Each row is a point. Each copy is the shape, with its points in the same order, stretched, turned, moved and blurred by noise. Some copies are also mirrored. Which?

Shape, 6 rows:
[[-14  31]
 [ 48  -1]
 [ 16 -33]
 [ 19   1]
 [ 13 -75]
 [ 30  -3]]
Copy 1, 6 rows:
[[ 20  57]
 [ 29 -18]
 [-16 -24]
 [ 16   3]
 [-49 -58]
 [ 21  -9]]
Copy 1 is: only turned
Copy 2, 6 rows:
[[-35  13]
 [ -2 -57]
 [ 23 -11]
 [ -8 -25]
 [ 63   8]
 [ -3 -29]]
Copy 2 is: mirrored
Copy 3 (6 x 2):
[[ 27  32]
 [ 25 -50]
 [-23 -32]
 [ 14 -17]
 [-64 -52]
 [ 16 -34]]
Copy 3 is: only turned

Shape, 9 rows:
[[  5 -36 -26]
 [-21 -18  -8]
 [  5 -36 -24]
 [-24   0  18]
 [  7  -7   8]
 [-14 -38 -17]
 [ 59  -3 -14]
 [-43  17   8]
 [ -8  70 -21]]
Copy 1:
[[-34 -20 -54]
 [-15 -20 -15]
 [-32 -20 -54]
 [ 22 -16   8]
 [ 14  -1 -24]
 [-23 -34 -38]
 [ -8  40 -68]
 [  2  -9  34]
 [-30  67  42]]
Copy 1 is: only turned
Copy 2:
[[ 45  -3  23]
 [ 27 -37  23]
 [ 40  -4  23]
 [ -1 -44  29]
 [  0   0  14]
 [ 44 -19  33]
 [  1  42 -23]
 [  9 -78   1]
 [-13 -82 -64]]
Copy 2 is: only turned
Copy 3, 9 rows:
[[ 37 -45 -21]
 [ 32  -4 -12]
 [ 36 -45 -19]
 [ 11  16  14]
 [ -2 -22  17]
 [ 51 -28 -17]
 [-37 -65  11]
 [  5  48  -7]
 [-72  61 -30]]
Copy 3 is: mirrored

Shape, 10 rows:
[[ 22 -25 -22  39]
 [ 48  54  25  39]
 [ 21  63   8 -15]
 [-18 -41  24 -56]
 [-10 -30 -15 -28]
 [-24 -25  -1  44]
 [ 30 -19  60 -61]
 [ -5   2 -23 -55]
 [ 20  13 -19  42]
 [ 34  34 -29  19]]
Copy 1, 10 rows:
[[ 15   0  39  33]
 [ 35 -69  36  -5]
 [  9 -72  -6 -16]
 [-19  31 -40 -40]
 [-13  18 -19  -5]
 [-28   5  67  -5]
 [ 44  -9 -54 -47]
 [-21  -5 -37  -3]
 [  6 -32  49  25]
 [  6 -47  14  31]]
Copy 1 is: mirrored
Copy 2 (10 x 4):
[[-26 -10 -14 -46]
 [ -4  59 -63 -21]
 [ 36  41 -39  13]
 [ 14  -6  49  34]
 [ 13 -21  26   2]
 [-40 -20 -25 -13]
 [ 16  47  44  33]
 [ 45 -15  22  13]
 [-13   2 -41 -37]
 [ 16  14 -39 -34]]
Copy 2 is: mirrored

Shape:
[[-21  34  24 -43 -54  40]
 [ 13 -19 -48 -12  19 -24]
 [ 13 -31 -25  27  -6 -31]
 [ 27 -36 -15  -9  28 -23]
 [ -1  30  16  13  -3   2]
 [-28  16  39 -18 -10  25]
 [  6  33  15  14 -10  56]
 [-29   0  -3  29   5  37]
 [ 38 -58 -18 -13  -1 -25]]
Copy 1 (9 x 6):
[[ -7 -95 -28   5 -16 -40]
 [ 52  33 -16  -6  10  18]
 [ 23  38   3  16 -20  41]
 [ 21  39   1 -25  -3  19]
 [  0  -5   5  19  -6 -39]
 [ -2 -60   7  -4   8 -43]
 [-32 -28 -20  17  29 -41]
 [ 10 -23  -1  29  51  -5]
 [ 17  29  -9 -35 -27  48]]
Copy 1 is: only turned
Copy 2 (9 x 6):
[[ 28  34 -24 -10 -10  64]
 [ 24 -14  -8  21   3 -44]
 [  7  -8  42  25 -14 -32]
 [  6  -1   7  -2   2 -61]
 [ -4 -13   0 -24   8  32]
 [ -9  19 -24 -23  -7  37]
 [-23  -1 -24   0  51  48]
 [-46  -6  -7  33  15  21]
 [ 26  21  22   9  -5 -69]]
Copy 2 is: mirrored
Copy 3:
[[-30 -63  -6  44  26 -35]
 [  4  22  53 -31 -21  21]
 [ -2   8  20 -24 -27  54]
 [  2  44  32 -14 -34  27]
 [ 22 -17  -1   5  -4  -5]
 [-11 -26 -23  15  -4 -31]
 [ 23 -12 -25  18  41 -14]
 [ 11   0 -29 -30  18  -3]
 [-29  40  40   7 -29  52]]
Copy 3 is: mirrored

Shape, 9 rows:
[[ 48   5   1  14  15  -2]
 [-11 -59 -14  13  63  -2]
 [ 51  29 -18   8  30  23]
 [ 26   8  15  13 -27   0]
 [-49 -17  65 -30  -9  14]
 [-27  27  20   4  19  -8]
 [-47 -14  -5 -74 -17  -3]
 [-50  26   2  16   7  24]
 [ 28  11  28  11 -17  28]]
Copy 1 (9 x 6):
[[ -3   2  10   6  -7 -44]
 [-10 -16 -39  18  68  -8]
 [ -9  42  18 -12   4 -48]
 [-14 -13  18   4 -15 -18]
 [-48 -66  17  74   0  23]
 [ -5  17  -8  42 -12   9]
 [ 24 -47  18   9  53  48]
 [-26  22 -14  18  -1  30]
 [-36 -15  31  10 -26 -35]]
Copy 1 is: mirrored
Copy 2:
[[  9  32 -21  46  -2 -12]
 [-24  34  49  25  56  52]
 [ -6  65 -37  37  -9  21]
 [ 10  -1 -25  18  -7 -48]
 [ 11  -5  52 -95   3 -55]
 [ -3  19  38 -34 -26  12]
 [ 39  -4  11 -80  40  13]
 [-44  13  29 -47 -21  23]
 [ -6  15 -22   1 -14 -57]]
Copy 2 is: mirrored
